Each row is a point. The window is the flat piece filled in between its corners: a triangle in 3 columns, a solid with four corners in 4, and so on. A path goes straight from each point to the next, and from the last back to the first. List the points from which the path goes on through the window.
(in the rows, 128 means zero)

Window, 3 rows:
[[167 112  85]
 [106 186 179]
 [100 151 136]]
Path:
(1): [155 145  73]
(2): [175  91 144]
(3): [130 141 195]
(4): [112 195 149]
(5): [172 206 120]
(6): [130  54  86]
(7): [130 116 118]
(8): [134 134  87]
Through the window after points: 5

Window (4 x 4):
[[128 145 107 174]
 [140 101 108 150]
 [191 178 115 132]
 [ 32 123 199 105]]
Path:
(1): [ 89 130  68 114]
(2): [103  94 163 159]
(3): [150  92 140 191]
(4): [ 74 123 125 130]
(5): [126 134  29 159]
(6): [164 130 165 138]
(7): [117 127 145 191]
(8): [152 109  76  88]
Through the window after points: 5, 7

Window, 8 rows:
[[127 182  86 115 132 180  99 113]
 [  7 126 110 160 141 114 182 104]
 [165 131 173 147 109  71  31 170]
 [161 116 126 154 144 159 110  75]
 [199  70 132 142 125  94 123 177]
 [164 148 199 140  91  85 151 109]
 [145  78 160  85 114 147 151  87]
 [ 76 149 123 124 193 226 150 109]]
Path:
(1): [139 143 123 122 195 119 159  85]
(2): [129  81 156 150  99 195 101 145]
(3): [ 71 120 163  99  59 180 151 140]
(4): [141 121 152 174 161  58 126 109]
(5): [112 126 124 103 158  85 126 125]
(6): [106 128 142 156 128 170 149 135]
(7): [130 133 145 176 101 166 140 125]
(8): [132 107 130  96 153 115 123 141]
(9): [135 127 128 126 145  51 109 120]
(10): [148 111 170 130 105 138  86 137]
(11): [126 108 116 133  91 181 139 128]
(12): [113 116 138 116 156 128 164  92]
(13): [129 136 121 119 174 118 116 100]
(14): [133 107 159 143  96 141 172 114]
(15): [118 114 144 197  84 164 114 127]
(16): [178 168 157  74 150  81 137 101]
Through the window after points: 9, 15

Window:
[[ 89 168 176 112 107 175 180 132 122]
 [194 106 108 115 149 104 139 117 180]
 [ 52 145 113  90 136 238 165 119  41]
 [112 139  64  81  24 146 159 115  83]
 [113 107 100 218 170 149 122 111  97]
 [ 83 135 118  95 179  84  73 123 192]
 [201 119 136 151 108 134  76 210 137]
 [113  73  98 117 151  77 108 190 199]
 [166  66 159 178 134 162  93 113 166]]
Path:
(1): [119 141 106 129 141 132  90 163 193]
(2): [119  89 149  92 167  70 102  85  99]
(3): [ 78 100 170 126 116 111 148 145  93]
(4): [162 180 120 109 128 195 161 118 175]
(5): [147 152  98 189 168 185  90 163 159]
(6): [131  72 136 120 118  82 122 127 164]
(7): [136  88 172 130 147 101 119 153 146]
(8): [120 122  97 159 172 146 114 123 155]
Through the window after points: 1, 3

Window, 12 rows:
[[ 93 138 132 156 104 132 107 123 148 114 151 121]
 [146 165 144 141 160 129 149 124 107 124  88  60]
 [ 93 103  77 106 142 135 148 148  95 148 175 159]
 [109  93 127 134 110  94  58 128  71 152 137 168]
 [163 150 115 123  97 144 111 119 138 127 194 144]
 [148 136 101 193 158 100 138  63 107 158 113 249]
 [101  97 120 103  96 101 154 109 141 141 126 113]
 [114 102  86  99 136 129 114 121 137  95 117  96]
 [143 102 165  81 132 214 189 127  64 109 161 171]
 [ 74 153 113  99 121 125  87 102 106 176 130 123]
 [141 190  88 153 173  76 133 150 178 115 107 208]
 [125 157 139 140  58 142 150 101  77  96 124 132]]
Path:
(1): [145 109 102 144 137 152 150 165  91 144 109 168]
(2): [129 133  98 153  92 152 125 136 123 195 115 150]
(3): [103 117 127 109 158 118 138 111 103  79 145 134]
(4): [135 175 150 103 136  68 159  76  86 108 132 157]
(5): [116  97  92 168 142 160 106 157 134 156 105 145]
(6): [134 127 113 127 117 150 100 129 146 129 123 131]
(7): [118 158 136 139 136  95 161 116  86 119 172 171]
(8): [125 146 132 136 117 121 122 111 123 120 174 137]
(9): [150 123  84 125  88 167  97 139 151 140 123 157]
(10): [120 126 118 111 113 151 119 127 114 141 115 124]
(11): [105 165 132 162 131  83 140 102 105 131 187 165]
(12): [112 128 141 127 118 100  88  72 100 132 159 168]
Through the window after points: 6, 8, 12

Window, 14 rows:
[[101 163 159 141 109 145  86  73  79 131  95  97 153  96]
 [207 108 122  74  49 132 175 149 175 147 153 104  87 174]
 [233  97 167 149 159 111 159 140 155 126  52  95 162 121]
 [171 206 163 125  90 102 114 179 147  73 103 125 234  47]
 [177 128  67  90  67 117  72 183 112  98 131 108 186 161]
 [152 146  30  97 127 144 113 236 147 116 143  97 104  52]
 [ 96 182 126  33  89 124 114 210 206  70 137  58 146 139]
 [107 180 157 132 145  85 178 206 139  88  89 162  83  86]
 [142 100 128  20 196 121  87 123 145  69 149 143  71  86]
 [ 79 182  93  76 170 139 118 168  88 117 131 165 215  83]
 [187 148 168 180 135  85 197 171  93 138 168 104 106 126]
 [174 137 174 174 197 176  76 100 142 119  90 153 129 108]
 [145  73 213 149  55  98 104 166 136 156 151 121 132 108]
 [117 127 176 221  82 166 178  87 101  88 112  96 177 133]]
Path:
(1): [145 117 183 107 102 157 120 148  83  95  85  91 122 103]
(2): [167 132 123 116 137 104 130 150 185 111 139 122 123 119]
(3): [113 154 100 138 106 118  68 109 157 138 128  89 144  95]
(4): [143 160 187  65 129 162 186 207  67  66  96 123 142 113]
(5): [189 165 182  95 137 158 112 175 106  99  93 126 169 116]
(6): [ 87  78  96 155 106  92 139 109 151 146 146  95 106 110]
(7): [141 150 105 116  96  93 110 163 150 118 130 113 136 108]
(8): [177 132 158  36 188 181 138 233 111  99 142 107 114  94]
(9): [196 129 213  76  85 168 147 145  82  76 121  66 103 101]
(10): [ 91 158  59 159 193  75  86 164 161 126 133 176 178 100]
(11): [155 141  86 106 113 100 124 138 158 113 129 125 161 124]
(12): [163 138 141  96 122 132 109 195 122 109 124 114 124 101]
(13): [168 159 155 130 131 169 133 180  94  95 122 125 162 110]
(14): [142 100 110 136 117  77 115 101 165 141 107 130 116  98]
(15): [167 129 129 141 149 113 139 149 167 134 130 116 146 114]
(16): [169 126 153 106  90 132 133 189  81 100  87 103 139  91]
Through the window after points: 3, 15
